Rows are points. A path goes straight from each point to the next, and from the last back to the first. The post is the endless flat space through its rows: a point in 2 columns, a line in 3, a plane in 4, and so on, so that a path can go around it. Count how often the path circles the post. Going back the other way cancels.
In the rows, 128 means zero.

Post (2 x 3)
[[169 109 157]
 [104 152  72]]
Path (22 x 3)
[[134 165  84]
 [209 114  72]
 [138  74 101]
 [ 96 124 106]
 [119 124 189]
 [144 178 147]
 [168 163  96]
 [172 143 147]
 [158 141 108]
 [184 134 164]
 [141 173 129]
 [138 175  83]
 [179 111 103]
 [121  78  60]
 [ 78 102  90]
 [101 134 170]
 [150 151 176]
 [177 206 121]
 [136 144 140]
 [ 65 126 152]
 [107 159 134]
 [128 187  97]]
Times around: 2

Post (5 x 6)
[[125 104 130  88 116 152]
 [194 142 108 151 148 229]
 [162 100 178 200 140  91]
 [ 84 109 125  90  42 122]
 [172 113  92 183 149 100]]
Path (8 x 6)
[[135 197 109 150  68 145]
 [169 134 155  90 106 127]
 [207  95 115 138 151 171]
 [162 110  74 140 103 172]
 [174 103 116  77  84 112]
 [124 141 113 127  91  83]
 [127 163 117 166 164 173]
 [101 143 138 150 134 150]]
Times around: 0

Post (8 x 9)
[[137 129 103 200 185  75 117  89  93]
 [123 160 165 102 205 217  51 127 120]
 [106  96 120 128  94 107 175 186 101]
 [135 138 197 139 178 140  59 136 105]
 [115 150 139 178 154  84 107  46  77]
 [156 144 132 169 171 112  66  62 162]
 [167 148 156 153 159 170 163 156 172]
 [ 86 122 132 175  99 135 133 183 101]]
Path (34 x 9)
[[ 83 186 171 166 122 151  92  80 118]
 [104 134 157 191 222 159  87 169 122]
 [ 89 102 119 210 146 144 124  85  99]
 [161 115 153 167 132 143 113  76 117]
 [148 114 141 196 165  88  35 137  98]
 [188 175 159 150 177 131 110 153  81]
 [185 178 135 223 150 165 110  80 133]
 [143  87 123 170 139 106 100  77  96]
 [134 102 180 122 173 170 125 105 171]
 [115 125 169 132 132 101 106 127 138]
 [ 93 176 160 151 151 165  78 144 112]
 [113 125 112 119  94 120 169 152  96]
 [145 111 148 133  84 151  94 151 118]
 [156  81 166 141 160 105 124 121  96]
 [ 95 124 149 162 183 131 161  38 111]
 [119 132 136 165 165  91 159 122 130]
 [103 161  85 215 144 116 105 126 139]
 [146 189 167 134 140 105 128 135  90]
 [ 74 141 124 153 132  68 120 111 115]
 [ 90 107 123 202 152 104 123 160 153]
 [142  91 202 198 143 114  93 123 151]
 [164  65 169 147 110  70 104 141 113]
 [123 162 127 193 118 187  85 149 152]
 [151 184 139 193 133  88  94  89 147]
 [146 142  88 118 180 118 192 162 173]
 [ 87 122 120 128 139 136 131 133 114]
 [120 134 186 104 199 190 128  94 118]
 [152 168 169 223 185 168 122  45 123]
 [ 82  99 108 135 128 181  80 113 207]
 [124 152 143 156 195 141 169  68 183]
 [154 184 131 178 167 102 160 144 161]
 [175 173 125 144 159 115 118 157 140]
 [129 126 155 157 108 109  97 150  77]
 [108 167  76 122 148 103 143 100  79]]
Times around: 0

Post (10 x 11)
[[146 131 186  90 135 110  62 138 209 214 157]
 [143 157  75 111  87 162 158 136  25 153 100]
 [149 172 145 179 105  47  25 137 131 147 139]
 [148 157  73  90 104 119 176  95  98 162 136]
 [106  95 132  99 122 149 106 166 171 117 178]
 [125 170  71 170  82 152 177 104  90 161  92]
 [162 183 120 167  84  26 114 178 129 172  75]
 [114 112 190  96 129 160 160 117 108 148 232]
 [140 155 152  91  87 140 160  92 102 127 122]
 [127 179  91 144 160 135 160 133  60 105 114]]
Path (17 x 11)
[[ 97 184 130 147  80 116 106 163  82 176 173]
 [143 177 130 132 157 144 126 127 126 140 172]
 [138 112 120 144 104 151 156 195  64 102 153]
 [150 101 135 101  86 113 138 127 147 216 107]
 [ 91 161  69 131 156  68 161 113 130 106 118]
 [112 185 164  89 113 188 162 138 107 188  86]
 [163 168 117 118  71 122 130 122  96 145 118]
 [170 134 140  89  85 133 168 125  99 202 150]
 [139 137 110 139  87 147 107 132 139 100 112]
 [133 179 188 142  53 119 134  30 125 138 193]
 [106 163  89  95  97 143 144 132  97 161 144]
 [ 91 125 118  71 102 111 166 129 104 130 150]
 [133 202 128 126 121  84 170 168 157 204 135]
 [164 165 104 106 145 117 104 165 132 152 120]
 [177 177 213 133 134 114 130  64 104 159 127]
 [138 145 118 146 111 136 103  61 107 192 103]
 [ 78 183 134 159 100 135 118  74 109 100  87]]
Times around: 2

Post (13 x 14)
[[175 122  99 224 146 135 163 130 164 222  90 158 221  90]
 [120 165 126  90 129  72 206 151 139 152 127 111  57  99]
 [139 118 121 114 162  43 205 101  96 115 196  86 156 144]
 [164 121 158 149 150 163 116 170 123  72  47  99 115 107]
 [148 108  91 154 148 162 126 112 140 203  81  82 193 172]
 [ 98 164 155 161 154  57 159  88 166 108 168  78  65 119]
 [114 137 109 117 144 108 177  93 145  94 105 115 144  96]
 [123 104 153 124  71 121 172 200 131  90 122 122 169  62]
 [ 93 116  89 157 131 123  96 171  96 107 138 124  73 106]
 [162 126 126 168 120 145 129 156 179 106  90 143 156 146]
 [142 129 175 138  97 108 129 136 151 149 160 172 121  74]
 [136 102 135 140 139 207 155 162 137  77  76  93  50 124]
 [128 172 146 140 175 172  65 218 166 103 199 122 138  94]]
Path (22 x 14)
[[197 145  94 169 168 150 123  72 125 112  31  53  92 150]
 [105 156 175  87  80 114 157 128 208 116 122  84  97  76]
 [127  66  87 150 141 138 181 152  96 193  80 136 106  19]
 [114  90 114 105 172 108 225 107 109 131 154 173 135  75]
 [126 104 163 130 112 110 185 120 121  92  84 182 119 127]
 [ 72 178  94 114 146 117 146 192  63 143 148  67  82  78]
 [176 185 149  97 115 163 143 190 145  89 120  70  65 138]
 [155 124  67 151 159 139 145 114 126 189  81 105  95 134]
 [150 122 151 141 133 118 101 142 146 125 104 101 155  57]
 [161 154 130 160 123 118 115 213 181 114 157 115 163 133]
 [161 152 129 158 128 194 133 124 160 131 164 141 106 127]
 [172 107 161 143 130 134 214 147 140 115 186 142 224 137]
 [126  85 208 154 113 100 227 136 131  93 145 150 166  91]
 [166  85 151 187 194 108 237 142 160  95 131  99 147 102]
 [123  96 155 174 116 106 163 115 151  97 107  98  95  80]
 [183 118 131 216 146 110 138 149 131 134 118 152 115  89]
 [149 154 137 136 164 138 181 117 114  56 170 109 126  95]
 [121 166  94 159 174 113 197 195 137 100 147  94 111 150]
 [ 82 105 133 196 132 126 157 137 131 146 111 122 173 130]
 [105 139 141 108  98 105 124 161 155 134  81 106 135 126]
 [128 174 150 115 126  99 128 138 135 141  75 165 117 130]
 [136 146 153 150 118 105 134 158 136  90 146 122 113 118]]
Times around: 0

Post (17 x 18)
[[100 125  97 147 149 135 151 156 149 120 150 108  81 114 170 110 160  99]
 [122 214 133 155 125 102  65 164 115 153 142 124 155 138 136 114 106 132]
 [156 124  83 135 186 148 110 158 129 139 120  97  78 174 157 124  92 137]
 [104 129 152  91 120 174 181  99 179 193 124 130 134 164 125 119 172 158]
 [ 74 115  92 132  80 117 136 134 104 157  96  51  98  76 126 176 156 143]
 [ 79 169 117 186 115 115  13 107 130 112 138  94 186 143 182 141  95 113]
 [137 178 167 171 146  95  65 113 145  71 151  97 192 116 134  75 125 116]
 [104 125 162 113 113 117 164 127  54 163 116 131 147 117 131 148 134 106]
 [118 101 107 108  56 107 117 138  58 158 110 140 203 104  60 205 113  99]
 [130 123 124 143 144 167 183 142 157 123 114 166 133 100 172 147 114 135]
 [110 175 162  63 116 168 159 101 158 133 130 168 137 128 126  68 127  99]
 [ 95 129  87 103 114 133  91 117  44 212  66 139 139 124  65 135 159 120]
 [103 115 137 120  87 151 133 121 121 136 152 139 103 109 117 144 156 153]
 [162 121 112 120 136 153 145 153 153 131  81 136  91 168 140 145 169 132]
 [ 95 118 146 162 159 174 163 173 148  99 114 115 118 117 127 135 140 126]
 [138  97 127  72  77 136  87 144  78 182 111 106 188 113 127 156 136 135]
 [ 97 106  89 125 183 132 122 153 168  55 128 147 136  97 120 185 154 160]]
Path (29 x 18)
[[ 94 131 108 124 104 104 108 142  91 134 198 141 192  50 155 138  64  63]
 [156 133 123 159 222 153 161 181 149 157 149 158 101 140 120 136 195 153]
 [ 80 119  80 207 133 171  57 120  81 115 106  29 168 110  98 122 116 115]
 [117 158  98  82  73 104  99 174  62 183 110 208 150 129 161 168 154 136]
 [ 76  93 121 188 141 118 131 179 115 127 153 107 154 136 145 117 128  64]
 [140 130 125 205 191  84  95 139  89 159  87  35  69 142 136 114 135 171]
 [125 163 125  85 152  55 105 124 116  85 125 118 116 140 139 112 112  84]
 [125 197 190  70 131 142 159 133 178 157 192 195  93 146  63  49 170 131]
 [ 99 168  64 221 144 146 101 158 148 124 202  78  89  62 143 149  80 118]
 [134 201 184 106 124 152 131 143 157 106 131 136  66 175 179  68 210 113]
 [ 55 125 107 175 158 100 126 131  57 111 107 135 124 104 155 142 169 115]
 [ 41 135 158 162 150 134  71  73 112 105 130 150 188 123 172  53 142  71]
 [103  80  97 104 160  93 124 143  81 130 121 142 139 138 175 147 134 118]
 [118 117 112 132  95 165 228 113 144 145 126 151  63 130 132 146 134 146]
 [151 136 144 175 146 122 175 203  87 159 107 103 142 200  69 118 206 144]
 [ 34 117 177 155 160 188  99 136  80 177 120  84  66 173 158  28 118 121]
 [ 94 157 158  86 159 115 124 177 111 169 100 104  64  95 176  67 144 113]
 [112 150 172 158 108 114 155 143 106 194  58 131 191  69  68 213 166 182]
 [142 124 127 141 113 150 129 149 162 119 141 112 180 109  88 126 191 109]
 [139 169 105 129 226 175 142 167 158 164 151 146 117 147 131  65 155 131]
 [115 164 137 126  72 211 144 154 171  94 117 168 119 174  99 179 158 146]
 [104 140  89  81 111 138 102 104  91 142  88 146 159 109  96 129 124 150]
 [ 86  99  88 117  59 130 142 102 110 195 117 137 129 117  53 181 128 145]
 [ 66 147 217 117  37 115  70  70  85 119 139 129 158  99 157 124 171 103]
 [ 49 158  65 126  77 136  66 149 152  98 131 105 135  59 137 158 169  43]
 [177 113 139  58 107 132 186 139  94 152 121 120 110 115 163 173  69 124]
 [120 105  77 101 142 173  87  97 146 157 149 146  42 122 158 122 113  94]
 [104 149  28  51 189 175 127 126 145 125 130 162 117 130 146 138  92  89]
 [151 151 157 133 129 120  88 162 128 106 130  52 185 120 159 142 147 132]]
Times around: 3

Post (17 x 18)
[[148 137 205 101 136  66 113 179 115  65 111  62 154 157 140  88 144 159]
 [ 87  70  99 153 129 101  83 130 117 112 153 121 105 112 139 159 144 116]
 [124 142 105 138 103 134 136 145 151 160 103 129 115 101 155 178  98 108]
 [ 99 119  94 151 107 128 107 116  95 156 126 173 107  73 199 159 153 134]
 [151 138 190 148  87 101 166 144 164 140 151 156 119 129 134 169 134 134]
 [153 127 133 151 101 143  89 170 158  93 144 188 117 112 150 153 122 157]
 [ 83  82  97 110 152 208 104 111 152 192 127 142 178 162 132 136 114 100]
 [132 137 217  80 139  82 139 131 146  50  76 104 143 114  77  92 139 155]
 [163 171 162 170 120 139 169 156 116 111 105 145 126 128 107 153 139 155]
 [123  97  54 105 111 194 152  95 163 199 192 129 183 117 117 131  97 116]
 [170 134 183 149 143  77 128 114 136  91  66 111 154 159 118  82 133 179]
 [104  53  97 150  97 136 124 163 117 112 104 118  45 122 151 103 164 128]
 [ 95  69 101 166  93 129  86 169 109 153 118 136  75 107 113  93 137  92]
 [139 175 144 112 101 108 160 143 129  44 107 171 127 149 139 128 128 139]
 [114 110 116  91 167 163  94 104 130 148 154 100 123 151 117  94 111 131]
 [ 79  87 123 139 176 168 138 132 161 181 178 133 190 134 136 124  69 144]
 [186 135 173 120 162  49 141 162 148  88  98 156 132 108 120 123 171 132]]
Path (29 x 18)
[[111 113 112 138  77 137 170 140 147  90 152 136 108 127 106 169 105 129]
 [ 66  59  86  98 126  90  43 218 110  80 175 204  42 118 170 140 135  74]
 [130 146 110  76 152 139 151 103 165  45 167 160  90 169  74 143 141 152]
 [ 73 109 114 156  42 109 110 162 130  99  71 137 124 109 122 132 133  97]
 [ 69 139  91 117  90 179 130 120 151 127 106  88 214 104 122 176  67  85]
 [128  69 123 102 109 148 200 151 106 106 185  96  85  45 117 148 172  96]
 [161 129 135  72 133 170 145  93 158 142  61 165 144 145  95 130 115  84]
 [ 69  55  90 134 130 135  77 201 121 101  93 162  69  72 142 143 131 101]
 [164 134 108 109 164  87 146  84 186 166 121 140 148 123  92 127 140 175]
 [150 144 151  91 119 163 119 109 214 154 172  92 141  86 105 122 106 195]
 [174 141 110 214 107 147 164 167 126 127 155 200 119 104 133 169 144 130]
 [176 120 183 126 110 154 170  74 191  70 146 140 124 150 128 137 120 154]
 [139 106  85  91  59 184 180 177 117  77  90 144  54 131 136 108 111 121]
 [150 119 149  74  89  98 117 185 160 115 188 110 172 134 146 129 115 162]
 [144 164  63 194 118 151 141 173  56 143  87 196 135 121 121  99 182 130]
 [ 77 150 144 225 172 144  50 133  95 124  43 189 104 180 150 119 146 130]
 [ 96 111 143 157 120 128 148  87  96  37  53 134 101 130 203 164 175 170]
 [138 100  73 187  95 202 106 109 110 112 132 134 132 143 155 163  92 154]
 [111  75 105 218  96 145 136 187 120 160 109 143 135 132 140 150 119 132]
 [102  85 140 115  81 138 186 140 186 106  25 135 122 187  95 107 130 124]
 [117 158 150  90 141 109 102 114 117 141  99 124 129 132 107  89 161 115]
 [169 162 126 168 140 110 117 123 129 206 212 122 157 119 185 162 125 133]
 [185 127 204 109 181 101  77  80 180  67  65 123 231 192 145  61  98 202]
 [184 145 123 158 131 193 120 100 100 124 164 126 101 158 119 119 121 160]
 [164 140 196 199  44  48 147 167 143 132 240 161 121  89 149 140  92 190]
 [135 146  91 138 113  72  86 139  84  77 163 173  60 152 171 132 169 177]
 [105 118 136 185 134 101 193 174 116 167  81 123 123 102  98 150 197 119]
 [175 117 165 203  69 103 128 127  69 160 107  88 135 152 125  82 202  82]
 [ 91 141 122 125 151 141 148 129  86  82 132 184 171  80 202 146 134 151]]
Times around: 5
